Rows are points. The points of each table are mixes of a few directions, plus a little noise. How many directions does each table use, and how many do they share? Where both have some left over, give the other angles between the two spaces (their principal angles), to ten degrees, smallest first.
In the rows, zero is written as 128.

First:
[[ 98 134]
 [104 133]
 [191 116]
 [118 130]]
Second:
[[ 96 102]
 [153 148]
 [172 163]
 [102 108]
 [115 117]]
Directions: first 1, second 1, shared 0; angles 50

First, 9 rows:
[[133 131 118 129 126 124]
 [168 158  34 142 104  88]
 [138 136 104 131 122 118]
 [129 129 126 128 128 128]
 [103 109 187 119 143 153]
 [105 111 182 120 142 151]
 [115 118 160 124 136 141]
 [104 110 184 120 142 152]
 [158 151  57 139 110  98]]
Second, 9 rows:
[[ 94 135 118 104 155  99]
 [167 110 138 151  99 157]
 [166  74 130 141 101 140]
 [ 66 188 130 121 155  88]
 [125 140 114  97 156 139]
 [116 159 119 105 156 137]
 [ 99 148 123 114 148 109]
 [162  89 139 156  91 139]
 [158 109 143 162  91 143]]
Directions: first 1, second 3, shared 0; angles 90

First:
[[167 140 112 126  97 152 158 145 117 144  78]
 [114 123 133 129 139 119 118 122 133 123 145]
 [147 137 122 122 116 143 131 133 114 130 120]
 [118 141 141  97 152 144  55 108  80  94 233]
 [ 68  88 139 175 153  59 173 124 217 146  77]
 [156 136 116 129 105 144 155 141 124 142  84]
 [122 118 126 143 126 113 154 132 154 140  93]
 [134 136 130 115 130 141 107 124 106 118 157]
 [127 134 132 115 135 136 101 121 108 116 166]]
Second:
[[ 92 173  80 156 156  78 145 144  76 122 142]
 [129 127 130 127 127 130 127 128 129 128 128]
 [162  86 173 102 101 176 113 113 178 133 115]
 [124 133 123 131 131 123 130 130 122 127 130]
 [117 142 113 137 137 112 133 133 111 126 132]
 [172  72 187  93  93 191 107 109 193 135 111]
 [ 89 177  77 158 158  73 146 145  71 122 143]
 [139 115 142 119 119 143 123 123 144 130 124]]
Directions: first 2, second 1, shared 0; angles 80

First, 11 rows:
[[121 161 171 118  93 123 155 127 125 135 123 102 142 118 118 114 127 118]
 [121 129 139 119 131 136 108 150 135 159 148 137 141 108 126 108 108 123]
 [166  76  77 153 151 122 114  93 114  74 112 148  97 149 158 147 146 154]
 [161 115 167 127  94 121 118 119 116 126 138 124 134  94 151  81 112 140]
 [ 98 182 112 113 109 142 191  97 103  92  73 112 142 171 110 173 144 114]
 [132 117  75 113 138 163 119 103  91 100  98 169 145 141 151 135 103 138]
 [124 152 172 114  97 128 137 136 126 148 135 114 147 105 124 100 113 120]
 [139 140 165 109  90 139 127 124 108 137 129 130 156  96 142  84  97 129]
 [ 84 146 111 151 176 101 147 161 181 149 141  97  93 171  77 195 182 107]
 [133 126 156 126 118 123 116 142 135 150 148 124 134 104 129 102 117 127]
 [130  65  63 166 213 110  76 156 173 138 163 151  77 151 123 169 159 138]]
Second, 8 rows:
[[ 99 177 137 144 104 135 173 148 165 119 121  99 139 136  90 155 152 107]
 [123 156 126 118 124 121 155 118 119 127 134 117 135 132 134 134 141 129]
 [169 126 122 135  99 136 128 115 121 105 155 141 147  88 171  89 120 151]
 [133 163 119  97 131 110 164  96  91 131 145 118 137 132 160 128 144 141]
 [ 88 135 139 140 138 132 131 156 160 139 101 113 115 157  73 164 136  99]
 [182 108 114 113 120 124 113  93  86 116 161 153 141  91 199  79 112 165]
 [142  23 131 144 165 140  27 150 132 146 105 171  95 128 117 109  81 128]
 [ 88 136 137 133 143 127 133 150 151 142 102 112 114 160  78 165 138 102]]
Directions: first 4, second 3, shared 1; angles 50, 70

First (10 x 32):
[[142 141 179 132  69 128 159 115 104 149  87 153 104 143 143 173 100  87
  118  72 153 140 104 151 136 112 156  94 109 158  87 155]
 [108 108  49 123 218 129  80 147 165  95 192  89 163 105 104  60 170 191
  144 213  88 109 165  94 116 153  86 179 157  82 192  87]
 [128 129 129 128 127 128 129 127 128 128 127 128 128 128 128 130 127 127
  128 126 129 129 127 128 128 128 129 127 128 129 127 129]
 [129 129 131 128 124 128 130 127 126 130 125 129 126 129 129 132 126 124
  127 124 130 129 126 129 128 126 130 126 126 131 125 130]
 [106 108  44 123 224 129  76 149 167  93 196  87 166 104 102  56 174 195
  145 220  85 108 167  91 115 154  83 183 160  80 195  85]
 [139 138 169 130  80 128 153 119 108 145  94 148 109 141 141 163 105  95
  120  83 149 138 109 146 134 115 151 101 114 152  95 149]
 [129 129 129 128 126 127 129 128 127 129 127 129 127 129 128 130 127 127
  128 127 128 128 128 128 128 127 128 127 127 129 127 129]
 [128 128 127 128 130 129 127 129 128 127 129 128 129 128 128 127 128 129
  128 129 127 127 129 128 128 128 127 129 129 127 129 127]
 [128 127 125 128 131 128 127 128 130 127 131 127 130 127 128 126 130 130
  129 131 127 127 129 127 128 129 127 130 130 126 130 127]
 [146 144 196 132  50 128 169 111  96 157  74 161  97 148 149 186  91  74
  115  54 162 144  97 158 138 107 164  83 103 167  74 164]]
Second (11 x 32):
[[148 167 101 173 148 108  86  96 154  67 129 194 134 126 161 166  33 138
  130  96 136 162 182 145  99 168 171 164  72 145 138 136]
 [107 181 162 141 119 141 128 147  40 105 166 203 126 137 116 131 158 136
  173 119 126 117 189 131 154 132 204 103 166 143 151 113]
 [106  82 133 115 111  36 117 113 195 139 117  58 172 100 195 107 124 129
  138 140 118 157  88 110  93 133  93 146 134 176 102 128]
 [179 112 128 118 114 171 129 119 109 131 129 136  95 137 114 172 145 104
  116 108 133 144 122 155 133 118 150 152 125  81 148 133]
 [ 91 111 135 121 112  82 142 134 116 133 149  87 154 138 168  99 163 136
  149 165  98 115 129 113 112 136 119 105 146 155 101 129]
 [145 126 115 140 174 227 154 132 134 101 124 150  87 126  43 149 131 123
   99 114 137 129 113 142 150 125 132 144 129  48 164 124]
 [123 148 121 134 129 120 118 130 128 133 122 141 132 133 132 118 105 136
  125 129 133 115 142 123 129 130 120 117 112 147 119 131]
 [157 157 113 116 107 122 103 134 125 180  94 138 119 146 132 121  88 127
  102 123 154  95 135 126 139 111  88 107  84 155 105 142]
 [138  85 125 119 124 121 137 117 157 128 126  85 129 120 140 138 145 116
  121 131 118 149  96 133 112 127 116 150 133 108 127 131]
 [ 68 110 117 142 170 142 169 140 142 100 148  90 140 130 103  86 157 149
  128 172  94 107 114 106 121 145 104 105 149 109 117 122]
 [146 131 160  92  98 135 126 148 111 191 103 124 118 114 103 120 159 114
  126 110 162 117  99 124 165  85 112 117 156 139 137 120]]
Directions: first 1, second 6, shared 0; angles 50

First (10 x 32):
[[109 138 115 139 128 146 127 111 115 134 132 109 104 159 114 117 128 134
  134 149 148 113 130 143 128 135 146 137 133 131 115 143]
 [132 131 123  91 102 153 183 190 122 176 115  84 154 127 106  76  78 171
  105 131  99 127 147 115 129 185 127  73 147 208 140 104]
 [107 126  99 125 125 162 183 188  75 125 159  94 140 156 121  85  92 163
  101 172 126 127 140 121 134 164 139  67 140 174 143 118]
 [114  97  92 119 127 148 129 135 182 100 134 132 128 138 115 139 154 100
  168 106 122 148 125 122 137  79  95 141 156 125 131 130]
 [107 146 108 120 126 174 160 148 105 126 149  68 127 156 119 100 108 140
  113 158 115 124 127 127 125 175 135 102 149 166 127 128]
 [171 137 148 124 144 117 117 141 140 106 145 114 147  94 139 161 115 102
   96 130 121 150 130 102 133 144 112 128 133  91 148 123]
 [135 118 137 156 126  85  84  80 141 162  95 183  89 139 104 145 140 131
  152 122 191 104 147 153 139  79 155 176 106  83 108 153]
 [132 147 152 138 133 113  85  67 145 131 111 136 107 121 137 155 154 106
  142 111 133 118 113 143 117 121 136 177 115  96 107 142]
 [171 123 164 122 146  90 128 161 114  87 147 161 178  63 179 160 126 112
   90 113  91 160 116  94 124 130 101 101 105  98 162 100]
 [102 118 143 147 123  93  84  59 141 132  93 198 105 126 147 143 184 121
  178  88 134 110 106 160 114  69 135 179  94 109  98 138]]
Second (8 x 32):
[[127 117 133 147 103  69 110 130 100  48  87 160 150  46  74 137 169 187
  116  73  49 132 116  82 174 181 120 145 161  92 128 173]
 [165 159 189 122 164 159 116 116 110 133 130  85 135 181 128 130 144 139
  148 123 134 152  97 119 119  92  81 151 105 120 123  76]
 [132 123 141 114 131 149 122 136 129 156 142 111 116 139 153 102 130 121
  118 162 140 138 165 140 112  85 119 146 104 148 152 121]
 [ 87 112  45 128 115 136 168 131 177 178 156 156 109 151 161 144  63  62
  129 156 195  88 133 173 106 156 198  64 144 154 106 142]
 [102 103  88 134  98  98 133 138 136 112 121 162 125  76 121 125 125 132
  110 125 110 114 153 127 142 158 159 117 148 129 134 173]
 [148 144 161 119 150 157 122 123 123 148 138  98 126 168 141 121 132 123
  137 141 144 142 123 133 113  92 103 143 106 134 132  94]
 [124 126 120 142 117  98 126 125 120  90 109 147 140  95 100 143 138 149
  128  95  98 124 107 109 150 165 132 123 151 107 117 148]
 [140 139 148 117 147 158 128 125 130 157 143 104 122 169 149 121 122 114
  136 148 154 136 130 141 109  94 113 134 107 140 132  99]]
Directions: first 6, second 3, shared 0; angles 60, 70, 90

First, 11 rows:
[[114  90  76 104  90 165  89 172  85 151 138 179 144 121 110 122 119  83
  108 141 151  92  48 137 140 129 115  89 152  89 133 142]
 [123 142 123 133 152  92 106  81 137 131 129 140 127 175  71 158  84 120
  160  90 132  99 120 154 172  74 168 117 102 117 131 143]
 [175  96 137 129 162 118 140  99 171  97 168 105 110  72  98 187  76 151
  177 112 137 140 184 121 128 105 116 126 125 156 161 128]
 [129 174 156 136  74 147 146 139 118 155  72 115 139 214 143  72 139 174
   97 154  97 168 142 107 139 125 101 115 117 135 118 100]
 [120 128 109 167 118  86 145 135 112 123 151 145 136 146 115 142 119 122
  121 128 130 132  97 133 111 122 185 132 101 146  82 136]
 [136 116 123 136  89 151 150 172 112 131 130 128 135 112 157 107 145 141
   99 164 123 158 121 105  96 158 105 124 139 143 115 114]
 [ 90 173 144 162 188  49 138  76 139 113 131 118 121 156 130 142 153 109
  141  87 123 108 133 160 124 120 216 176  90 136  84 147]
 [133 154 167  99 148 152 121 102 153 132  91  97 117 139 144 107 143 149
  139 121 115 133 178 125 149 127  84 136 141 118 165 116]
 [144 113 125 135  86 157 153 173 116 129 131 123 134 107 158 107 141 147
  101 167 122 164 130 100  95 159  95 122 141 147 121 111]
 [125 124 143  74 178 159  89  97 153 125 114 114 112  90 131 134 139 107
  156 103 138  90 155 145 158 127  86 134 161  92 188 137]
 [121 101 105 133 125 131 134 161 112 119 155 141 131  77 152 131 151 103
  112 143 140 124 100 126  93 162 137 137 140 130 111 135]]
Second:
[[138 136 137 131 146 147 145 168 153 132 124 116 136 104 160  65 121 107
  137 108 149 116 141 114 146 117 125 153  99 151 144 116]
 [136 161 161 144 121 123 132  98 143 131 113 164  93 144 126 142 145 132
  123 129 132 151 132 170 125 138 155 152 143 127 107 117]
 [130  20  14 170 132  50 149 170  84  92 243  86 203  97  61 199  24 121
  156 122 132  97  85  54 103  76 173  64  55 172 105 172]
 [125 156 161 131 117 139 125  96 135 133 107 148  99 145 135 136 160 128
  111 140 128 147 135 164 130 151 129 147 156 111 122 120]
 [110 138 150 137 107 149 131  93 122 128 123 115 116 150 143 131 170 108
   87 159 132 144 135 151 140 169 110 143 159 101 133 127]
 [120 163 148 119 119 121 121 108 123 140  88 130 123 176 126 122 143 161
  125 129 101 141 137 131 128 123 124 122 133 120 119 120]
 [124 131 135 133 126 140 136 131 132 129 128 114 131 129 144 107 138 113
  116 133 136 128 134 127 139 137 120 139 125 128 136 125]
 [135 117 136 127 129 146 122 116 138 122 143 154 101  91 131 151 143 103
  122 135 150 131 122 160 124 152 130 145 159 117 132 129]
 [131 128 109  59 154 135  92 172 121 145  83 124 151 115 128  99 108 176
  173  96  94  98 130  81 116  88  86  88 122 125 154 127]]
Directions: first 5, second 5, shared 2; angles 60, 70, 80

First (11 x 32):
[[150  99 148  97 155 131 110  30  92 103  95  87 159  70 195 191  62 148
  113 119 168 121 152 153 121 101 103 108 109 126 130 177]
 [ 75 132 107 119 132 126 145 151 140 127 148 133 126 158  87  69 110 121
   89 115 106 119 117 146 127 166 148 165 120 108 142 148]
 [172 135 141 146 116 128 116 132 128 139 119 138 126 115 152 164 158 131
  168 142 139 140 131 106 128  99 116 100 140 148 113  97]
 [ 82 152 102 134 119 120 146 175 154 147 153 158 132 166  87  60 125 120
  102 121 103 130 109 136 119 164 152 168 126 116 134 132]
 [120 154 114 150 108 122 137 185 153 153 147 163 121 159  99  91 162 119
  140 134 108 138 111 113 124 140 142 142 139 133 122  99]
 [187  97 162 116 143 137 103  53  92 103  91  87 133  70 193 220 116 142
  156 135 167 126 155 124 135  79  95  77 126 143 120 134]
 [116 166 109 144 111 115 134 161 154 163 142 174 152 147 125  90 124 129
  126 129 121 143 110 128 106 139 142 153 129 131 120 123]
 [114 101 133 113 142 137 131 115 114 101 127  95 107 128 111 132 127 123
  114 123 123 112 137 134 146 136 126 125 124 117 141 138]
 [130 124 130 137 122 133 132 158 132 124 136 126 101 144 101 123 166 119
  142 134 114 125 126 113 143 131 131 121 139 130 129 103]
 [178  92 161 110 148 137 105  46  89  98  92  81 134  70 191 215 106 142
  145 131 166 122 156 131 136  85  97  83 122 137 124 144]
 [ 84 156 100 144 111 122 149 202 161 151 160 165 117 180  69  53 152 114
  114 126  93 132 105 124 125 166 155 166 134 119 133 112]]
Second (8 x 32):
[[ 79 136 112 117 135 115 163 109 114 124 148 137 142 136 128  94  85 120
   84 115 134 126  97 157 124 158 123 133 125 101 141 165]
 [ 88 136 130 106 144 151 138 119 141 136 121  93 132 122 127 117  78 143
   84  97 124 130 117 151 108 146 128 152  97 124 135 139]
 [191 176 122 162  98 102  98 134 149 183 115 202 188 111 188 145 134 143
  177 151 151 161 134 110  90  87 131 127 139 160  96 112]
 [124  96 130 112 141 133 113 113 120 101 121 103 119 127 111 128 128 127
  116 127 120 109 157 134 141 132 139 140 122 120 139 148]
 [135 151 122 144 114 114 140 139 129 146 139 159 137 132 141 123 135 124
  140 137 135 142 106 122 122 126 123 116 139 130 121 118]
 [158  38 177 102 161 168 124  85  71  43 105  11  35  99 107 219 183 115
  151 132 131  93 158 107 197 104  93  52 136 123 148 103]
 [115 122 113 125 126 114 119 133 131 124 134 146 143 143 111  98 121 124
  116 132 118 119 140 137 128 139 148 154 129 117 134 151]
 [135 169 117 157 102 126 128 193 166 171 140 171 129 156 109  98 166 127
  151 134 109 149 113 105 113 130 144 145 136 147 113  85]]
Directions: first 3, second 5, shared 3
